Rows are points. Two turns around zero, p and q, are shown by what they do to some points. Where does a point land after both, in the order given? Backwards means that the second turn is done in reverse. Each puzzle has new turns, and all numbers are rounded.

Turn p:
[ 0.03 -1.99 -0.51] => [-1.52 -1.38 -0.01]
[-0.34  0.91  3.01] => [0.68 1.67 2.60]
[-2.34  0.83 -0.17] => [-0.91  2.19 -0.76]
[-0.46 -1.12 -0.78] => [-1.20 -0.57 -0.56]
[ 3.10  1.37 -1.55] => [ 2.94 -1.89 -1.28]
Turn q:
[ 0.50 -0.69 -2.49] => [ 1.57 -0.58 -2.04]
[-1.23  0.63 -0.39] => [-1.02  0.49 -0.88]
[ 3.37  0.23 -0.57] => [3.25 0.63 0.88]
[-1.47 -1.04  0.24] => [-1.31 -1.21 -0.36]
[-1.17  0.87  3.21] => [-2.49  0.66  2.41]
Where do these land?
p, then q backwards: [-0.28  3.79 -0.67] => [ 1.97  2.07 -2.59]
q, then p: [ 0.59 -2.10 -1.24] => [-0.72 -2.40 -0.09]
q, then p: [0.62 0.53 1.49] => [0.46 0.89 1.37]
q, then p: [ 1.48 -1.72  0.90] => [-0.31 -1.38  1.99]
q, then p: [-2.42 -0.51 -0.48] => [-1.94  0.54 -1.51]

Turn p:
[ 2.20 -2.58 -0.23 -1.51] => [-0.30 -0.88 -0.05  3.60]
[-1.85  2.10  0.50  3.66] => [ 2.01  2.32 -0.14 -3.47]
[-0.66  1.28  1.77  0.35] => [ 0.28  0.30  1.74 -1.46]
[ 2.14  0.69 -0.67 -1.03] => [ 0.70 -2.33 -0.26  0.77]
[ 0.15 -0.93 -1.21 -1.81] => [-1.54 -0.98 -0.90  1.21]
[ 0.17 -1.97 -0.63 -1.22] => [-1.28  0.03 -0.55  1.96]
[-2.14  1.41  0.48  1.56] => [ 0.14  1.53  0.17 -2.61]
Turn q:
[1.07 0.95 1.70 1.35] => [-2.38  0.61  0.73  0.42]
[-0.11 -1.90 -2.60 -0.59] => [ 2.62 -1.91  0.43 -0.07]
[ 2.56  2.60  0.04 -0.46] => [-0.75  1.65  0.73  3.11]
[-2.48 -1.18 -1.61  0.01] => [ 1.51 -1.76 -1.71 -1.34]
[-1.05 -0.46  2.46 -0.31] => [-1.00  1.40 -0.19 -2.11]
Where do these land?
p, then q: [-2.34 -0.04  1.99 -0.60] => [-0.71  2.17 -1.88 -1.01]
p, then q backwards: [-1.37 -1.40 -0.28 -0.18] => [0.14 1.51 1.28 0.08]
q, then p: [ 3.86  0.64 -1.78 -0.93] => [ 3.56  1.75  1.88 -0.28]
q, then p: [-0.59 -0.83  0.91  2.05] => [-2.27  0.84  0.21  0.38]
q, then p: [ 1.89  2.02 -2.50 -0.40] => [ 3.20  1.84 -0.65 -0.06]
q, then p: [-1.46 -0.39  1.66  0.06] => [-1.80 -1.19 -0.30 -0.55]

Turn p:
[ 1.21  0.37 -1.29 -1.36] => [ 1.67  0.39 -1.16 -0.91]
[ 0.57  1.52  0.67 -1.65] => [-0.39  0.72 -0.98 -2.04]
[-0.09  0.85 -0.92  2.55] => [0.38 1.66 1.78 1.41]
[-3.67 -2.66  0.85  1.58] => [-2.53 -2.03  0.30  3.63]
[ 1.98 -0.09  0.69 -1.13] => [ 0.87 -0.75  0.05 -2.08]
Turn q:
[ 1.75  0.40 -0.74 -2.29] => [ 0.98  0.97  1.78 -1.99]
[-2.34 -2.71  0.58  1.09] => [-2.75  0.79 -2.20  1.14]
[ 1.95  0.31 -1.20 -0.13] => [ 0.56 -0.99  0.83 -1.84]
[-0.31  3.33 -0.61  0.13] => [ 3.25 -0.70 -0.09  0.70]
[-1.05 -1.34  1.97  1.20] => [-2.05 -0.07 -0.32  1.98]
Where do these land?
q, then p: [0.06 0.86 0.88 1.67] => [ 0.38 -1.12  1.28  1.13]
q, then p: [-1.40  1.51 -0.95 -2.66] => [ 1.26  2.10  0.45 -2.45]
q, then p: [ 1.92 -1.30 -2.57  1.48] => [ 0.51 -2.19 -3.00  0.35]
p, then q: [-0.65 -3.34  1.61 -1.39] => [-3.27  0.96 -1.73 -1.23]
p, then q backwards: [ 0.01  1.52  2.02 -0.79] => [ 0.88 -2.26 -0.87 -0.60]
q, then p: [ 0.07  0.76 -0.99  1.68] => [ 1.52 -1.25 -0.14  0.70]

Turn p:
[-2.21  1.68 -0.01  1.02 -0.24  1.24] => [-0.05  0.26 -2.02  2.04 -0.57 -1.30]
[ 1.35  0.32 -2.12 -0.21  1.72  1.30] => [ 1.85 -0.75  0.15  0.65  2.52  0.58]
[ 1.12  1.74 -1.79 -1.99 -2.60 -1.40] => [-0.75  1.12 -0.56  0.59 -0.21  4.20]
[-2.53 -1.36  0.40 -0.37 -1.24  1.06] => [ 1.21  0.26 -0.17  0.65 -2.89 -0.94]
[-0.09 -3.30  1.41  0.84 -3.10 -1.64] => [-0.63 -0.70  0.16 -3.35 -3.68  0.46]
[ 1.38 -0.45 -0.97 -0.48  2.06 -2.64] => [-1.29 -1.77  2.37 -0.23  1.67  1.10]
[-0.80  1.40  1.41  1.45  1.38  2.11] => [ 0.18  0.80 -1.41  0.82  1.12 -2.91]
[ 1.78 -0.03  1.67 -0.25  2.02 -0.02] => [-0.52  0.77  1.48 -1.18  2.05 -1.21]
Turn q:
[-0.79 -1.23 -0.74  2.40  0.16  0.55] => [-0.94 -1.98  1.86  0.54 -0.18 -0.45]
[ 2.55 -2.48 -0.27 -0.64 -2.15 -0.16] => [-1.38 -1.28 -2.77  0.42 -2.52  0.21]
[-2.20  0.37 -0.71 -2.58 -0.35  0.04] => [ 2.14  1.05 -0.74  2.22  1.05 -0.05]
[ 0.17  3.34 -1.31 -2.39  1.03 -1.26] => [ 2.24  1.72 -1.08 -0.97  2.30  2.43]
[-1.21 -1.58  0.49  1.53  1.86  2.33] => [-0.08 -1.71  1.71 -0.14  0.60 -3.04]
[-1.69 -1.43  1.04  1.46  1.95  0.84] => [ 0.58 -0.85  2.40 -0.17 -0.25 -2.39]
[ 2.67  0.63  0.79  0.34 -2.87 -0.02] => [-3.06  0.92 -1.95 -0.39 -0.97  1.16]
[ 0.50  2.37  0.71 -0.12  0.37 -2.31] => [ 0.51  2.12  0.59 -1.51 -0.03  2.12]
Where do these land?
q, then p: [ 1.36  0.40  1.82 -2.45 -2.28 -1.49] => [ 0.34  0.26 -3.03  2.04  0.47  2.23]
q, then p: [ 2.28 -0.54  0.31  1.25  1.58  1.93] => [ 0.12 -0.34  2.99  0.86 -1.64  0.91]
q, then p backwards: [ 1.46 -0.04 -0.44 -0.47 -1.79  2.17] => [-0.25  2.25  0.18  2.21 -0.17 -0.62]
q, then p: [-1.24 -0.26  2.18 -1.64  2.21 -0.78] => [-2.15  1.45  0.13 -1.09  1.59  2.02]
p, then q: [-1.85 -0.36 -2.79 -0.01 -1.52 -2.07] => [-2.49 -1.93 -0.08  2.20 -0.47 -1.71]
p, then q: [-1.65 -1.10  0.81  2.94  0.02 -1.10] => [ 1.12 -0.62 -0.01  2.55 -2.31  0.99]
q, then p: [-0.34  1.91 -1.89  0.38  1.78  1.33] => [ 0.75 -0.20  2.53  0.00  1.74 -1.55]

Turn p:
[-0.26  2.57 -0.40 -1.25 -1.72 -0.82 -2.09 -1.86] => [ 1.91 -0.19 -0.90 -0.22  2.93  0.15  2.25 -1.27]
[-2.29  1.87  0.24 -0.38 -1.65 -0.58 -1.03 -1.26] => [ 1.38 -1.26  0.34  0.75  3.06 -0.57  0.81 -0.36]
[ 1.85 -3.20  0.98 -1.47  0.62  1.59  0.80  0.19] => [-1.86  0.46  0.02  0.19 -2.88  1.61  1.27  2.04]
[-0.17  2.00  1.59 -0.42 -1.16  0.47 -2.04  0.99] => [-0.75  0.27 -1.72  1.44  2.57  0.63  0.30 -0.84]
[-1.81 -0.40 -1.03  2.01  3.73  0.56  1.76 -1.66] => [-0.98 -2.89  2.03 -2.33 -1.74 -1.96 -1.44 -0.89]
[-1.65  0.21 -3.15  4.37  1.37  1.42  1.66 -0.71] => [ 0.78 -2.22 -0.27 -2.03 -1.48 -4.36 -2.83  0.13]
[ 0.50  0.66  2.25  0.55 -1.75 -1.57 -1.65 -1.20] => [ 1.74 -0.99 -1.08  1.85  1.02  2.08  0.44 -1.25]
[ 1.55 -0.28 -0.31 -0.08  0.85 -0.37 -0.22  0.96] => [-0.49  1.40 -0.40 -0.35 -1.09  0.42 -0.20 -0.74]
[ 1.26  0.08  0.49 -1.82 -0.78 -0.23  1.97  1.66] => [-0.43  2.24  0.46 -0.52  0.39  1.80 -0.61  1.73]
[ 1.02 -3.51 -0.66 -1.51  0.49 -0.46  0.84  2.90] => [-1.33  3.19  1.53  1.21 -2.77  0.20  0.00  1.47]
Turn q:
[-0.58 -0.63 -1.21 -0.84 -2.89 -0.09 -2.09  1.04] => [-1.00  0.70  0.75 -1.86 -2.48  1.13  0.97  1.70]
[ 3.31 -0.27 -1.31 -0.54  0.85  0.24  1.65  0.97] => [-1.11 -1.05  0.04  0.01  2.39  1.30  2.26 -1.63]
[ 1.52 -0.66  0.19 -2.29  0.12 -0.68  2.49 -3.14] => [ 0.08  0.86  1.60 -2.05  3.17 -1.93  0.06 -1.81]
[-1.12 -1.47 -0.12  1.69 -1.69 -2.58 -1.32  0.12] => [-0.09 -1.37 -0.71 -1.70 -0.89 -0.46 -0.73  3.28]
[-0.13  0.36  0.40  3.83  1.55  1.96 -0.12  1.90] => [ 2.03 -2.36 -1.60  3.09 -1.05  1.35  0.34 -0.07]
[-0.77  1.61  0.09  3.95  0.08 -0.17 -0.75 -0.01] => [ 1.47 -2.60 -0.83  1.03 -1.21  1.22 -2.32  0.61]
[ 1.36  1.02  0.10 -0.68 -0.98 -0.16  4.42 -0.82] => [-0.89 -1.91  1.20 -1.13  1.27 -1.94  0.41 -3.44]
[-3.70  0.32 -1.13 -2.91  0.46  0.60 -0.86 -1.99] => [-0.41  3.38  3.17  0.90 -0.87 -1.49 -1.56  0.99]
[ 0.94 -1.39  1.33 -0.73 -0.45  0.79 -0.89 -0.08] => [ 1.05  1.35 -1.01 -1.01 -0.01  0.03  1.33 -0.01]
[ 1.95  1.66 -0.02 -0.48  0.45  0.84 -0.55  1.37] => [-0.91  0.32 -0.97  0.46  0.01  2.14  0.46 -1.73]
[-2.78 -0.56  1.68 -0.99  2.50 -0.74 -1.99  0.64] => [-0.20  2.68 -1.65  2.27 -0.35 -1.35 -1.20  2.13]
Where do these land?
q, then p backwards: [-1.02  4.28 -0.45  1.64  0.64 -2.79 -0.67 -3.67] => [-1.17  2.17  1.89  3.57  0.93 -1.28  3.83  2.19]
p, then q: [-0.22 -1.73 -1.16  3.29  0.15 -0.77  1.00 -0.65] => [-0.07 -0.14 -1.11 -3.44 -0.32  1.27  0.68  1.42]
q, then p: [ 0.91 -1.30 -0.42 -1.36 -0.90 -0.61  0.15 -5.58] => [-2.71  1.16  0.51 -1.03  0.89  3.92  1.89 -2.66]
p, then q: [ 0.17 -0.68 -2.04 -1.29 -1.33  0.36 -0.72  2.29] => [-2.13 -1.72 -0.57  0.69 -0.42  0.50 -2.06 -1.03]
q, then p: [ 0.17 -1.69 -0.72 -0.95 -1.20  0.22  2.72  0.91] => [ 0.80 -0.54  2.87 -0.03 -0.38  1.64 -1.00  1.02]
p, then q: [-1.56 -1.31  1.53 -0.05  0.67  0.50 -0.81  2.31] => [ 1.27 -1.20 -0.66  1.00 -1.70 -0.69 -1.71  1.54]
p, then q: [-1.55  2.73  0.36  2.57 -1.47  0.78 -0.89 -0.74] => [0.17 0.19 0.21 0.67 3.18 1.32 0.52 2.83]
q, then p: [ 0.61  0.76 -1.64 -1.50  3.59  0.71  1.12  2.28] => [-0.30 -3.57  0.46 -0.73 -0.43 -1.87 -2.85 -0.58]
p, then q: [ 1.09 -0.61  1.13 -1.28  1.27  1.47 -0.36  0.19] => [ 0.03 -0.05  1.62  0.88 -1.72 -1.41  0.20 -0.17]
p, then q: [-0.14  0.46  1.77 -1.12  0.02 -0.16 -0.86  0.47] => [ 1.43 -0.26  0.55  1.68 -0.14 -0.40 -0.34 -0.29]
q, then p: [ 1.54 -0.92  1.64  0.04 -1.44  0.30 -0.68  2.18] => [ 1.13  1.11  0.72 -1.77  0.22 -1.11  0.41  2.39]

Turn p:
[ 0.44 -1.29 -3.94  1.96 -1.79  1.02 -0.15  2.16  0.68] => [ 1.04  1.73  2.41 -1.70 -1.09 -1.99 -1.97  2.77 -1.06]
[-0.15 -1.31  1.21  0.19  0.50  2.86 -0.57 -1.24  0.72] => [-0.09 -1.07 -0.89  0.73 -0.83 -3.03  0.46 -1.19  0.22]
[-2.69  2.25  1.60  1.47 -0.02 -1.36 -1.40 -0.24 -0.92] => [-1.67  1.46  0.91  1.36  1.67  0.89  2.37  0.05  2.22]
[ 2.44  1.67 -0.28 -3.23 -0.02 -0.47  0.84 -2.28 -1.25] => [ 1.56 -1.18 -0.78  2.09  0.77  2.52 -1.73 -2.25 -1.78]
[-0.54 -2.56  0.68 -2.33 -0.57 -0.03 -1.26 -1.58 -0.26] => [-0.13 -0.68 -2.20  1.40 -0.22 -0.75  1.49  0.30 -2.65]
[-1.35  1.39 -0.60  1.23 -0.57  0.19  4.74  0.79  2.09] => [ 2.81  0.23  1.30 -1.52 -3.10  1.47  0.36  0.18  3.09]
[ 0.97  0.14  2.90 -0.43 -0.23 -1.57 -2.53  0.77 -2.45] => [-2.22  0.67 -0.84 -0.62  3.43  0.65  1.38 -1.61 -1.40]
[-1.84 -1.16  0.58 -0.32  2.54  2.62 -1.25  0.79 -0.81] => [-3.11  0.65 -1.42  0.67 -1.76 -2.18 -0.22 -0.80  0.52]
[ 0.68 -0.35 -0.63  2.51  0.50 -1.90  0.95  0.35  0.21] => [-0.40 -1.32  2.03 -1.77  0.24  0.88  0.11  1.34  0.61]
[ 2.05  1.22 -1.53 -1.05 -0.33 -1.37  0.62  0.49  1.98] => [ 2.20 -0.48 -0.54 -0.65  0.90  1.55 -2.27  1.21  0.22]
Turn q:
[ 0.33  0.38  0.85 -0.16 -0.16  2.14 -0.56  1.68 -1.44] => [-0.96 -0.65  1.84  0.16  0.41 -1.65 -0.16  1.01 -1.46]
[ 1.89 -2.68 -2.38  1.90  1.97 -1.81 -1.93  1.82  0.97] => [-0.12  0.73  1.59  1.89  0.67  3.98  2.27  2.05  1.69]
[ 1.76  1.11 -1.27  0.54  1.07 -1.01 -0.48 -1.52 -1.51] => [-2.59  1.41 -0.55 -0.69 -0.93  0.45  0.91  0.17  1.35]
[-1.89  1.26  1.81 -2.37  1.20  2.50  1.81 -0.09  1.54] => [ 2.84 -0.94 -0.80 -0.95 -0.01 -4.01 -0.62  0.65  0.03]
[ 0.10 -2.95 -0.09  0.57 -0.47 -1.10  2.64 -1.60  0.86] => [ 2.46  0.64 -0.14 -0.88 -0.99  1.78  1.79 -2.46 -0.25]
[-0.45 -1.41  1.56  0.35 -2.32 -1.32  1.08  1.63  0.31] => [ 1.28 -1.45  0.77 -0.95  1.06  1.92 -0.90 -1.24 -1.84]
[ 1.65  1.83  0.65 -1.28 -0.57 -2.04  1.89  0.30 -0.22] => [-0.61  0.30 -0.66 -3.55  1.36  0.34 -0.65 -0.38  0.57]
[-1.37  0.85  1.68  1.51  1.63  2.83 -1.71 -2.75  1.64] => [ 1.06 -0.09  0.20  2.08 -3.93 -2.33 -1.70  0.63  1.39]
[-1.92 -0.36 -0.47 -0.69  0.63 -0.21 -1.63  0.29 -1.50] => [-0.91 -0.88 -1.58  1.55 -0.06 -0.13  0.61  1.19 -1.29]
[ 0.99 -0.30  0.67 -1.17 -3.31  0.94 -1.79 -1.87  2.48] => [ 1.40  3.15  0.18  1.02 -0.03  0.14 -3.56 -1.02 -0.94]
[-1.09  2.27 -3.01  0.80  0.33 -0.92  0.66  2.11 -3.14] => [-3.86 -2.22 -0.84  0.32  2.44 -0.49  2.00 -0.58  0.74]
Where do these land?
p, then q backwards: [-2.21  3.19 -2.07  0.24  0.44 -1.30 -0.19 -2.08  1.52] => [ 0.03 -0.66 -1.60  1.84  1.65  0.03 -2.95  1.07  3.00]
q, then p: [ 2.34  1.03  1.72  0.65  1.13 -0.02 -0.37  1.42  1.99] => [ 0.18  0.77 -3.24 -1.41  1.58 -1.00 -0.16 -0.39  0.73]
p, then q: [ 1.36 -2.26  0.12 -1.25 -2.60 -1.30  2.22  3.95  1.11] => [-1.71  3.03 -0.65 -1.98  3.39 -2.48  0.47  1.25 -1.69]
p, then q: [ 1.46 -2.34  2.14 -0.69 -0.32  2.09 -0.80 -2.25 -1.01] => [-1.00  0.54 -1.83 -0.75 -1.80  2.21  2.60 -1.79 -0.74]
p, then q: [-1.73 -2.16 -1.37 -0.26  1.86  1.52 -1.86 -1.04 -0.46] => [-0.99 -2.79 -0.81  1.33  0.74  2.31 -0.16 -1.58 -0.73]
q, then p: [-0.82 -1.46 -1.44 -2.15  2.01 -1.48  2.17  1.51 -0.52] => [ 0.24 -1.20 -0.17 -1.47 -3.14  1.74 -2.42 -0.62 -0.44]
p, then q: [-2.63 -0.83  1.19  1.05 -1.58 -1.68 -0.61  0.96 -0.80] => [ 0.66 -2.02 -0.24 -2.22  1.38 -2.06  0.58 -0.97  0.67]
p, then q: [ 0.07  1.52 -2.16  1.56 -0.15 -1.34  0.67 -1.38 -0.60] => [ 0.90 -1.12  2.45 -0.18 -1.42 -0.28 -1.30  1.16 -0.85]
p, then q: [ 2.19  3.40  0.84  0.15 -0.32  1.38 -2.56 -1.18 -0.28] => [-0.22  0.24 -0.63  0.55 -3.51  1.09  0.35  2.04  2.92]
q, then p: [-0.03 -0.10  1.02  0.71 -0.47  2.13  1.32  0.09 -0.96] => [ 0.02 -0.85 -0.22 -0.04  0.79  1.24  2.10 -0.60 -1.13]

Turn p:
[ 1.18  1.88 -2.29  0.23 -0.26  0.22 -2.25  1.18  0.35  0.08  0.66] => [ 1.44  0.94 -0.41 -0.31 -1.13  0.87 -0.54 -2.29 -2.33  0.07  1.05]
[-0.46 -1.44 -0.26 -0.89 -0.17  1.07  0.25 -1.81  0.11 -0.60 -1.25] => [-0.33  0.52 -0.25 -0.59  0.71 -0.56  2.35  0.59  1.34  0.03  0.56]
[ 1.01  1.53 -1.68  1.44  0.33  1.15  0.25  1.28  1.32  1.29  0.77] => [ 1.44  0.99  1.23 -0.87 -1.06  1.94 -0.76 -0.15 -1.88 -0.99 -0.29]
[ 1.07  2.40  0.33  0.28  0.61 -0.26 -0.73  0.09 -0.54 -0.37 -0.89] => [ 1.22 -0.36  0.12 -0.19 -1.95 -0.89 -0.97 -0.05 -0.49  0.87  1.05]
[-0.40 -2.67  0.69 -0.52  0.10  0.02 -0.50  1.12  1.00 -0.98  0.25] => [-1.50 -0.11 -1.81 -0.24  0.60  1.21  0.67 -0.44  0.99  0.35 -1.55]
[ 2.29  0.83 -1.72 -1.27  0.92  0.44 -0.86  1.20  0.01  3.02  2.41] => [ 0.49  1.85 -0.66 -0.30 -0.85 -0.55 -1.04 -0.84 -3.62 -2.74 -1.02]
[-2.89 -1.68  2.06 -1.69  0.47  0.98 -0.22  0.20  1.30  0.14 -1.42] => [-1.73  0.28  0.18 -0.52  0.76 -0.72  2.03  0.58  1.13  2.42 -2.69]
[ 0.55  1.77  0.29  2.65 -1.19 -1.16 -1.02 -1.88 -0.83  0.03  1.24] => [ 1.60 -2.78  0.61  0.09  0.99 -0.07 -1.14 -0.04 -1.41 -0.19  2.26]
[ 0.01  1.38 -1.14  2.30 -0.40 -1.49 -1.20 -0.34 -2.46 -0.34  0.42] => [ 2.66 -1.25  0.05  1.48  0.78 -0.25 -1.59 -1.28 -0.23 -0.01  1.74]
[ 0.80  1.08  1.21  2.09 -2.89 -0.21  0.55 -0.51 -2.55 -0.85 -0.37] => [ 0.90 -1.79  0.02  2.74  0.29  0.57 -0.67  1.85 -0.15  0.70  2.77]
[ 0.10 -1.62  1.19 -0.78  1.55  0.48  0.89 -0.27  0.65 -1.02  0.34] => [-1.27 -0.70 -0.66 -0.73 -0.64 -0.14  0.87  0.42  1.61 -0.87 -1.40]
[ 0.19 -0.95  0.98  0.03 -0.68 -2.77  1.39 -1.56 -0.10  0.41 -2.51] => [-0.78  0.33 -0.29 -0.85  1.79 -1.41 -1.58  2.05  2.11  0.92  1.46]
[-1.89 -1.18  0.48 -2.71  0.00 -0.25  1.52  0.03  1.53 -1.15  0.32] => [-3.47  0.63  0.88 -0.24  0.23 -0.32  1.09 -0.70  1.55  0.22 -1.06]
[-1.56 -1.32 -0.17 -1.15  1.61  1.77  1.96  1.28  0.22  0.34  0.03] => [-0.68  1.48  1.04  0.53 -0.51  0.34  1.26  0.30  1.40 -0.81 -2.86]
Turn q:
[ 2.30 -0.31 -1.21  0.53  1.47  0.11 -1.73  1.17  2.13  0.57  1.07] => [-1.66  2.15 -0.42  1.48  0.27  0.32  0.07  0.74  0.31 -1.99  2.27]
[-0.39  0.33 -1.52 -1.27  0.72 -0.85  1.03  0.39  0.50  1.27  1.20] => [-1.50  0.43 -1.59 -1.88 -0.14 -0.53 -0.10  0.37  0.91 -0.40  0.19]
[-0.24 -0.26  0.57 -0.84  0.24  0.78  0.43 -0.81  0.69 -1.91  1.09] => [ 0.28 -0.44 -0.18 -0.29  1.30  0.80 -0.21 -0.23 -0.09  1.69  1.51]
[ 2.26  0.41 -0.70 -0.67 -7.59 -1.80 -0.02 -0.42 -1.45  0.16 -0.81] => [-0.07 -0.81  2.59  1.34  3.33 -4.65 -1.07  2.92  0.34  0.70 -4.23]
[-0.59  0.65  0.45  0.00  0.75  1.75  0.96  1.35 -0.37 -0.07 -0.89] => [ 0.80  0.88 -0.14 -1.10 -0.07  1.35  0.77 -0.63 -1.53 -0.16 -0.67]
[-1.25 -0.75  1.91  0.56  1.45 -0.64  0.08  2.42  1.03  0.39  0.33] => [ 0.39 -0.06 -1.27  0.26 -1.13  2.20  2.52  1.05  0.46 -0.40  0.18]
[-1.22 -0.62 -0.82  0.13 -2.27  0.80 -0.13 -1.21  1.16 -0.26 -1.16] => [-0.57 -1.88  1.43 -0.21  0.68 -1.66  0.67  0.03 -1.68  0.31  0.23]
[-0.67 -1.28 -1.24 -0.40  1.47 -1.05  0.84  0.34 -1.65 -0.93 -0.35] => [ 1.10 -0.02 -2.02 -0.59 -1.77 -0.49 -1.22  0.47 -0.51  0.74  0.26]
[ 0.33 -0.58  2.42 -0.12  1.18  0.62  0.34 -1.16 -0.88  0.81 -1.21] => [ 1.13 -1.54  0.12  0.42 -0.20  2.16 -0.93 -1.21  0.11 -0.94 -0.82]
[-1.14 -0.69  1.82  1.62  0.68  1.50  0.34 -0.82 -1.93  0.28  0.75] => [ 3.07 -0.78  0.56 -0.46 -0.45  0.75  0.58 -1.74  0.82 -0.36  0.25]
[ 1.07  1.28 -0.91  1.10  0.80 -1.62  0.88 -0.85  0.28 -0.55  0.27] => [-1.07  0.89 -1.41  1.23 -0.15 -0.98 -0.45 -1.50  0.75  0.75 -0.24]
[-0.46  1.82 -0.76 -0.65  1.10  0.40 -3.01 -0.38  0.48  0.22 -0.31] => [-1.90  1.19  2.33 -0.20 -1.68  0.75 -0.62 -0.27  0.12  0.10  1.05]
Where do these land?
p, then q: [ 1.59 -0.01 -0.29  0.55  2.21  1.80 -1.24  0.77 -1.68  0.27  0.44] => [ 0.16  0.87 -0.17  1.73  1.41 -2.17 -1.53  0.36 -1.48  0.29 -0.99]
p, then q backwards: [-2.02 -0.44 -1.00 -0.36  1.76  1.68  1.35  0.98 -0.40  0.88 -1.66] => [ 0.32  2.16  1.08  1.23 -1.35 -0.38 -0.80  1.79 -1.96  0.42  0.73]
q, then p: [ 1.97  0.03  0.80  1.48 -0.66 -0.74  1.36  0.26  1.76  1.80 -0.25] => [ 1.26 -0.36  1.21 -1.07 -0.21  1.01  0.09 -0.67  3.18  0.03  0.28]
p, then q backwards: [ 1.05  1.33 -1.69 -0.43 -1.68 -1.31 -0.18  0.55  0.26  1.22 -0.04] => [ 1.38  0.12 -1.69 -0.44  1.20  1.84 -0.71 -0.12  0.13 -1.39 -0.29]
p, then q: [-0.98  0.15  1.65 -0.12 -1.85  1.12 -2.27  0.00 -1.40 -1.40  0.66] => [ 1.74 -1.00 -1.69 -0.36 -0.40 -2.12  0.42 -1.10  0.37 -2.17  0.02]
p, then q backwards: [ 1.04 -2.00 -0.56  0.67 -1.05  1.34 -0.13 -2.61  2.24 -0.89 -0.84] => [-1.86 -0.70  0.64 -1.20  0.42  1.33  0.83  1.67  2.06  0.92  2.40]
p, then q: [-2.05  0.81  0.76 -0.08  0.78 -2.07  2.24 -2.81  0.13  0.54  1.53] => [ 0.21 -2.34 -1.04  1.65 -1.45  2.82  0.62  1.39  1.13  1.39  1.02]
p, then q: [ 1.71  1.13  1.03 -0.39  1.57 -2.06 -0.08  0.28  0.61  1.57 -0.79] => [-1.23  0.48  1.60  0.25 -1.34 -0.30 -1.06  2.72  0.69  0.44 -0.50]
q, then p backwards: [-0.48 -1.82  1.11  0.88 -1.17 -0.14  0.94  0.06 -1.58 -0.79 -1.18] => [-0.27  0.51  1.05  1.85  0.99  1.00 -1.46  0.03 -1.60  0.87  0.25]
q, then p: [-0.93 -0.12  0.63  0.04  0.19 -1.60 -1.78  0.31 -0.39 -0.17  1.93] => [-1.59  0.16  0.60 -0.84  0.14  1.93 -0.69  0.58 -1.55  0.25 -0.63]
q, then p: [ 0.23 -0.80 -0.42 -2.31 -1.45  1.89 -0.91  1.46 -1.61 -1.07  1.54] => [-0.69  0.49 -1.53  0.48 -2.94 -0.99 -1.36 -0.37 -1.78  0.07 -1.70]
q, then p: [-1.12  1.73 -2.01  0.06  1.36  0.10  0.71  0.74  2.05 -1.96 -1.34] => [ 0.91  0.60  2.57  2.46  1.70 -1.80  0.15 -0.16 -0.78 -0.57  0.25]
